Each row of a before or after table is a point. The points were changed in one or more steps. Then noise was added and the rows were shuffled. The steps act on how far a point lies along the listed directions, d1 being the first. What was done? A step turns or swaps two directions, mirrors them in a line or flattens them onto one, adds a multiple of one to another, or multiplies one. Angles are multiples of 10 degrees, from the lower direction toward the higher: turns from -170 to 170, lines from 10 to 170 but not 90. Use the fewest steps. Two steps may share a direction if one is a turn and the other turns, adds or multiplies; they go together, in the order done. Otherwise the lowest direction goes first.
In the rows, zero is written as 128.

Directions:
(1): [ 98 158 158]
(2): [153 170 111]
(3): [162 123 167]
Before (9 x 3):
[[105 135 164]
 [166 164 134]
 [121 133 195]
 [131 128 113]
 [174 129 106]
 [161  77 148]
 [121 161 122]
 [143 171 115]
 [133 148 121]]
After:
[[107 166 146]
 [159 168 133]
 [206 105 148]
 [143 164 178]
 [150  85 199]
 [120  92 158]
 [ 91 143 129]
 [123 138 116]
 [115 144 135]]
Steps: turn d1 and d2 by -60 degrees; multiply d3 by 1.6

Directions:
(1): [165  99 135  92]
(2): [135  93  90 156]
Before, 12 rows:
[[116 118 113 142]
 [176  84 141  86]
 [153  99 107 114]
 [ 67 215 193 111]
 [161 111 130  91]
 [145 101 115 119]
 [184  85 123 105]
 [ 90 157 129 149]
 [132 111 119 145]
 [159 109 109 137]
 [117 133 123 139]
 [147  96  97 107]]
After, 12 rows:
[[164 109 123 125]
 [132 122 137 104]
 [145  97  94 114]
 [132 107  85 153]
 [139  75  86 165]
 [144 115 136 117]
 [112 165 154 109]
 [ 44 208 156 164]
 [161  81  89 150]
 [149  99 100 124]
 [144 102 110 127]
 [126 136 136 118]]
Steps: swap d1 and d2

Directions:
(1): [139 144 135  87 171 166]
(2): [164 123  94 162 124 168]
(3): [126 124 122 162 187 102]
(4): [ 88 175  90 133 126 133]
Before (11 x 6):
[[139 104 115 115 156 149]
 [117 155  87 107 107 170]
 [112 159 121 124  81  99]
 [132 111 144 164 111  95]
 [128 143 118 120  87 153]
 [186  95 119 142 119 152]
 [164  85 116 157  47 158]
 [115 131 112 132 167 144]
 [134  92 150 151 117  59]
 [159  84 107 159  48 127]
 [115 161 101 171 135 126]]
After:
[[124 156 140 101 158 147]
 [166 133  88 144 181 201]
 [103 106 132 146 132  99]
 [123 155 145  58 160 143]
 [159 146  81 119 182 193]
 [ 97 165 116 157 144 106]
 [126 176 100 116 100 145]
 [132  87 126 135 140 114]
 [131 119  80 174 100 129]
 [174 107 122 142 178 137]
 [143 137 103 153 116 156]]
Steps: mirror d1 and d4 in the line at 110 degrees; turn d2 and d3 by 60 degrees

Directions:
(1): [ 82 142 118 166 163 117  85 131]
(2): [163 144  98 124 124 116  96  69]
(3): [153 169  92 122 125  99 128 179]
(4): [117 145 152 141 131  67 168 104]
(5): [170 125 178 120 169 117 101 141]
Before, 13 rows:
[[170 181 122 136 171  89 105 208]
 [ 71 159 108 158 124  46 161 153]
 [153 126 105 102 113 148 134 136]
 [151 138 147 131 132  92 151 106]
 [129 170  91 138 112  60 178 165]
 [141 154 139 126 142  95 142 138]
 [179 158  98 119 119  81 121 103]
 [148 148 131 148 159  97  74 142]
 [157 104 155 127 139 141 113  92]
 [152 159 120 112 116  78 173 120]
 [175 111 161  91 139 143 118 167]
 [113 159  97 150 135  76 115 128]
 [139 137 111 129 130 109 128  56]]
After, 13 rows:
[[ 73 122  92 145 120 139 104  89]
 [160  67 187  87 126 177 130 173]
 [180 142 120  98 114 109 159 109]
 [128 136 125 137 152 115 104  98]
 [132 110 134 112 117 167 135 110]
 [155 115 109 115 103 157 135 111]
 [ 99  98 153 134  93 124 176 106]
 [148  91 175 106 119 134 157 128]
 [125 145  83 138 100 110 145 117]
 [ 72  69 175 146 127 182 154  76]
 [172 103 133  94 125 169 114  90]
 [169  68 176 107 144 183 107 109]
 [167 104 148 109 108 127 140  63]]
Steps: turn d1 and d2 by -60 degrees; turn d1 and d4 by 130 degrees; turn d3 and d5 by 160 degrees

Directions:
(1): [100  85 152 171 103 180 155 125 150 133 135]
(2): [ 83 188 148 156 127 120 119 148 154  86 129]
Before, 14 rows:
[[173 155  79  78 135  71  96 130  80 133 129]
 [138 107 146 141 131 126 130 144 128 137 135]
 [137  55 122 137  83 175 144 114 121 171 132]
 [146  44 118 114 123 149 157 105 112 174 121]
 [110 121 146 166 120 147 136 129 145 121 134]
 [158 133  94  81 155 106 127  97 106 151 120]
 [123 116 129 159 115 148 149 115 150 123 149]
 [134 110 135 131 124 157 131 110 122 131 122]
 [112 134 123 139 133 116 125 138 145 119 147]
 [222  20  72  31 131 126 135  99  62 194 118]
 [109  81 143 154 114 156 138 132 151 149 137]
 [160 166  94  63 162  77 100 139  97 137 120]
 [104  96 170 175  84 180 136 112 137 116 133]
 [165  84 106 113 146 128 126 120 103 168 103]]
After:
[[123 161 130 127 137 131 110 122 122 111 111]
 [ 71 188 147 147 133 103 124 146 152  84 118]
 [ 92  73 138 190  75 181 154 131 133 135 148]
 [134 136 151 134 136 108 117 147 134 126 126]
 [ 90  67 151 159 103 196 163 133 151 146 135]
 [ 14 175 180 208  84 174 139 167 191  48 135]
 [ 86 149 144 178 134 142 129 149 153 109 107]
 [ 84 118 142 161 123 171 157 113 153 128 132]
 [ 92 209 129 132 113  99  99 157 139  90 127]
 [121 170 125 113 148  86  96 142 139 122 132]
 [138 108 110 118 134 114 125 130 130 138 148]
 [153 146 117 110 145  94 111 124 121 125 131]
 [153 183 126  94 133  79  84 120 100 104 127]
 [146 163 107 121 139 101 122 118 129 121 143]]
Steps: turn d1 and d2 by 160 degrees
